Each point is reached from the start by the listed moves, each made 0, 1 or 2 times, or once backwards (-1), plus a little noise. Say if it took an odd or an even number of moves. Then give how often each move was made.
(in the rows, 128 means zero)

Moves:
(1): [131 114 100]
(2): [118 156  96]
Start: [128 129 129]
Points:
[116 169 124] -> even (-1, 1)
[122 143 157] -> odd (-1, 0)
[110 174  38] -> odd (1, 2)

Moves:
(1): [120 121 120 107 121 144 102 129 115 129 124 111]
(2): [137 127 141 119 136 104 122 123 125 117 139 127]
(3): [127 119 128 111 133 131 126 134 121 132 131 147]
(4): [116 126 134 123 113 127 142 106 131 137 130 135]
(5): [136 134 143 130 131 109 139 118 121 149 134 123]
(6): [138 137 153 119 155 123 135 112 134 157 128 123]
(7): [119 139 112 131 133 126 111 113 123 125 138 130]
(8): [140 143 133 131 126 125 123 126 144 144 132 138]
(9): [118 138 135 121 130 126 137 133 143 128 140 127]
Start: [138 132 135 125 123 116 140 146 131 130 129 128]
Points:
[201 197 210  94 199  53 104  92 137 238 164 102] -> even (1, 1, 0, -1, 2, 2, 1, 2, 0)
[146 148 219 103 163  70 218  65 149 231 147 163] -> odd (-1, 0, 1, 2, 1, 2, 0, 0, 0)
[162 159 182  90 168 119 123 112 147 205 130 109] -> even (1, 0, 0, 0, 0, 2, 0, 1, 0)
[149 148 145  92 195 101  92  89 116 154 146 144] -> even (0, 1, 1, 0, -1, 2, 2, 0, -1)
[120 129  65 129 137 127  97 173 118  72 153 190] -> even (-1, 0, 2, -1, -1, -1, 2, 0, 0)
[149 157 237  29 164  84 135 105 166 197 163  92] -> odd (2, 2, 0, 1, 0, 2, -1, 1, 2)

Moves:
(1): [154 132 131 131 119 129 127 136 131 133 128 117 141 141 130 126 132 125
 137 130 140]
(2): [130 127 135 131 121 119 133 118 122 121 127 135 125 118 128 126 126 123
 122 127 140]
(3): [138 130 131 139 131 129 114 134 128 131 131 112 131 133 132 119 144 130
 116 133 139]
(4): [125 132 131 125 123 139 127 134 125 126 134 116 136 127 126 122 120 127
 123 138 122]
(5): [120 121 122 121 142 130 133 111 132 156 147 140 135 120 122 127 123 117
 142 128 137]
(6): [129 116 132 125 130 139 139 137 131 114 119 133 118 138 121 143 138 131
 142 130 118]
(7): [117 147 122 129 132 119 117 141 129 108 131 133 124 122 119 131 136 123
 134 127 130]
(8): [126 136 132 121 126 137 123 119 131 126 124 131 134 139 135 132 128 114
 126 140 123]
(9): [137 133 124 113 112 130 125 132 128 132 130 120 123 110 114 133 107 112
 120 126 131]
(10): [115 133 136 119 127 140 126 144 134 140 134 128 129 126 115 119 129 137
 128 129 113]
(11): [126 132 125 131 130 127 135 119 115 121 117 141 125 134 128 133 137 122
 126 138 128]
(12): [128 128 129 132 150 120 126 118 110 124 138 149 142 120 158 121 133 136
 115 137 129]
(13): [126 132 125 124 132 128 132 135 119 126 134 127 122 125 126 118 142 133
 136 129 119]
(14): [142 136 120 127 114 135 130 101 136 117 124 133 128 140 122 121 110 119
 128 150 134]
(15): [117 126 132 131 110 131 124 109 131 123 135 123 129  97 118 125 117 140
 126 139 126]
(16): [113 145 129 126 116 131 110 123 118 116 133 116 123 147 116 130 121 125
 131 150 119]
(17): [133 137 129 138 132 127 136 133 132 132 132 132 116 129 116 135 135 123
 140 131 123]
(18): [116 133 102 115 115 120 145 133 133 149 137 127 123 147 110 142 128 111
 116 113 128]
(19): [138 126 134 137 142 125 125 121 136 130 124 111 128 115 120 143 135 129
 119 108 140]
(20): [122 135 123 118 144 118 135 130 132 133 127 132 126 121 129 126 138 120
 114 141 135]
Start: [132 126 116 129 137 136 126 107 135 118 125 122 129 142 132 141 104 120
 136 139 135]
Points:
[168 237  88 149  83 166  64  87 100  28 136  43 147 170  75 142 126  83
  88 213 135] -> even (1, -1, 2, 2, -1, 0, 2, 1, 1, 0, 2, 1, 2, 2, 1, 1, 0, 1, 2, -1)
[155 181 108 130 122 149  43  10  62  89 195 120 208 118 166  90  46 103
 162 249 167] -> odd (2, -1, 0, 1, 2, -1, 1, 0, 1, -1, 1, 2, 1, 1, 1, 2, -1, -1, 0, -1)
[178 192 160 203 112 122 121  80 143  32  79 144 100 105  89 138 161 125
 180 145 158] -> odd (1, 2, 0, -1, -1, -1, 2, 1, -1, 1, 2, -1, 1, 1, 1, -1, 2, -1, 1, -1)
[ 81 121 145 104 176 194 115  88  96  92 153 163 147 109  91 142 137 161
 229 183  77] -> odd (1, -1, -1, 0, 2, 2, 1, 0, 0, 2, 2, 1, 2, 0, 1, 1, -1, -1, 1, -1)
[119 146  65  38 107 146 207 177 187 201 137 112  95 135  49 156  26  63
  51 117 103] -> odd (-1, 0, -1, 2, -1, 0, -1, -1, 2, 2, -1, 0, -1, 1, -1, -1, 1, 2, 0, 2)
